Each row of a before or after table is a point. One or more steps were done to the points. Then noise was added and the rows were shuffled. The steps act on columns, c1 being the first. Write out the steps. A step turns or swaps two columns, mirrors them in a line or flattens them onto one, adds a multiple of one to another, or multiplies or shifts one. Angles are multiples of 10 degrees, from the lower column toward the higher: turns from -170 to 170, lines from 10 to 170 but not 90. Use the fewest steps. Two steps may share a column if one is a turn and the other turns, adds or multiplies; they go together, in the order done. Otherwise the lowest column goes first.
In the rows, 128 means zero.

Before (14 x 2):
[[129 151]
 [137 135]
 [177  88]
 [134 132]
 [147 110]
 [128 127]
 [163 122]
 [139 113]
 [128 148]
 [219 134]
 [136 149]
 [124 140]
 [130  26]
 [137  22]]
After:
[[122 116]
 [ 63  66]
 [125 128]
 [142 112]
 [137 105]
 [142 110]
 [124 122]
 [ 64 204]
 [ 98 112]
 [112 130]
 [138 118]
 [ 66 127]
 [103 132]
 [ 56 203]]
Steps: turn c1 and c2 by -140 degrees

Before (11 x 6):
[[107 150 133 121 113 150]
 [ 78 160 195  29 142 138]
 [201 127  93 160 129 125]
 [128 163 143 145 133  84]
 [116 119 103 132 162 121]
 [151 137 127 190 171 123]
 [ 73 125 168 102  79 109]
 [ 99 149 181  76  93 114]
 [110 100 230  99 227 188]
 [ 85 183 177 103 123 145]
 [172 101 110 133 170 130]]
After (11 x 6):
[[ 87 183 152  89 124 143]
 [ 81 160 186  24 144 135]
 [200 128 106 163 133 121]
 [119 120 122 142 160 122]
 [153 138  96 175 172 126]
 [ 71 125 153  93  82 110]
 [130 163 123 131 130  83]
 [172 100 123 140 170 133]
 [108 152 133 119 111 153]
 [111 105 165  60 226 186]
 [ 99 149 170  65  96 117]]
Steps: flatten c3 and c4 onto the line at 120 degrees

Before, 8 rows:
[[131  76 107 128 135  96  95 162 118]
 [ 94  99  64 118 155 167  62 136 122]
 [153  81 140 116 169  85  64 114 136]
 [118 102  81 103  63 163  80 103  93]
 [166  84  63  43 106 228 165  97 170]
 [ 99 127 149 190 189 153 123  91 116]
 [ 88 152 149 130 184 152 104 134  99]
 [135 159 135 175 109 118  84 109 147]]
After, 8 rows:
[[161  85  63  45 204 195  92  91 168]
 [ 92 156 161 130 177  91 135 142 101]
 [138  75 143 130 106 103  94 159 118]
 [ 98 100 152 117 173 124  39 143 119]
 [114 105 146 103 127 202  62 106  92]
 [131 157 170 173 109 138 114 108 149]
 [151  83 188 115 112  72 106 109 136]
 [ 90 126 144 189 181  89 141  95 116]]
Steps: turn c1 and c8 by -10 degrees; turn c3 and c7 by 60 degrees; turn c5 and c6 by -60 degrees

Before, 13 rows:
[[134 181 130 168 126 150 114 162 144 160 149 120]
 [120 151  97 101 137 185 133 229 106 173 173 143]
 [ 62 154 148 160  96 190 163  86  86 157 114 117]
 [150 173 108 146 151 169 128  92 112 170  83 115]
 [151 163  88 134  63 127 145  87 132 168 115 125]
 [148 130 149 142 137 171 175  82 138 145 133 222]
 [151 171 139 146 119 179  35 157 115  65 112 187]
 [ 76 113  83 162 141 101 160 233 101 174 117 169]
 [148  81  92 138 150 122 140 111 102 158 203 112]
 [145 115 111 137  62 180 149  99 191 152  93 110]
 [ 79 135 159 104 103 133 139  97 140 144 105 132]
 [100 162  94 154 148  73 133 212 100  12 108 145]
 [ 96 156  81 130 134 190  99  98 144 156 174 126]]
After:
[[142 194 140 149 124  50  40 100 120  69 111 112]
 [ 92 202 111 148 136 109 130 128 110 168  79 163]
 [ 82 131 149 136 134  36 169 131 140 146 130  82]
 [215 183  99 156 136 161 132 110  99  15 113  79]
 [ 82 184  88 133 100 129 144 128 134 167 115 130]
 [125 169 146 161 116  89 161 203  85 156 113 170]
 [119 172  82 126 127  86 102 172 144 152 173 172]
 [101  54  89 134 138 145 141 119 100 156 202 135]
 [244 108  82 163 132 121 160 118  97 173 113  77]
 [ 98 110 111 136 102  99 144 127 196 151  93 175]
 [219 164 100 100 128  72 129  88 108 176 171 155]
 [123 138 157 101 118 120 141 181 140 138 107 129]
 [153 214 133 168 128 117 113 103 142 158 150 151]]
Steps: turn c1 and c8 by -120 degrees; multiply c2 by 1.6; multiply c5 by 0.4; turn c6 and c12 by 140 degrees

Before (12 x 18):
[[135 127 116 170  27 146 135 131 129 123 133 135 148 131 135 204  92 143]
 [125  89 114 165 188 125  98 138  97 137 130 142 148 126 159 168  85 100]
 [112 159  92 136 162 153 138 111 121 126 157 140  67 135 120 154  97 127]
 [142 158 169 171 167  99 109 148 110 106 113 131 136 183 177 142  89  66]
 [152 118 172  96  80 140 111 180 136 119  77 156  66 133 122  99 105 130]
 [139 155 153 151 145 149  65 182 135 118 131 128  38 126 119 112 153 150]
 [112 154 213 173 184 133  73 113  98 114 166 125 132 170 117 132 106 143]
 [115 136  86 141 146 143 137 164 125 116 134 128 143 128 108 139 121 131]
 [135  66  90 177  84 151  23 120 114 137 149 129 141 124 119 101 195 119]
 [127 103 161 161 188 151 125 116 125 120   7 125 141 127 203  95  88 153]
 [110 114 128 180 189 130 127 146 125  77 165 154  93 132 109 121 125  92]
 [115 133 105 126 145  55 126 125 124 127 158 147 147 129 181 128 101 152]]
After:
[[116 170  92 158 163 140 126 114 121 122 146 134 115 190 121 154 121 117]
 [135  74  88  95  85  79  12 119 115 135 146 124 136 117 119 101 204 125]
 [111 166 210 168 182  68  64 114  97 116 169 135  88 120 118 132 155 136]
 [110 124 129 154 188  55 115 142 125  77 146 105 118 162 111 121 169  86]
 [134 138 116 180  25  81 128 132 127 123 129 147 127 109 136 204 145 128]
 [117 147  85 139 147 127 126 162 121 118 136 130 128 114 107 138 139 128]
 [124  97 115 182 186  68  89 141 101 137 122 109 136 108 162 165 139 101]
 [138 163 152 112 142 114  59 179 133 117 128 144 115 217 121 111 161 140]
 [123 112 164 180 188 101 112 116 123 120  10 146 132 117 203  91 138 147]
 [153 129 174 132  80 191 102 180 136 121  62 145 112 188 121 101  92 104]
 [113 144 108 149 145  55 118 123 125 129 143 157 131 109 182 127 111 123]
 [140 169 167 187 169  32  99 152 108 106 111  75  74 110 177 141 146  92]]
Steps: shift c2 by 10; add -1.5 times c4 to c6; turn c4 and c17 by 60 degrees; shift c7 by -10; add -0.7 times c12 to c11; turn c12 and c18 by -60 degrees; mirror c13 and c14 in the line at 140 degrees
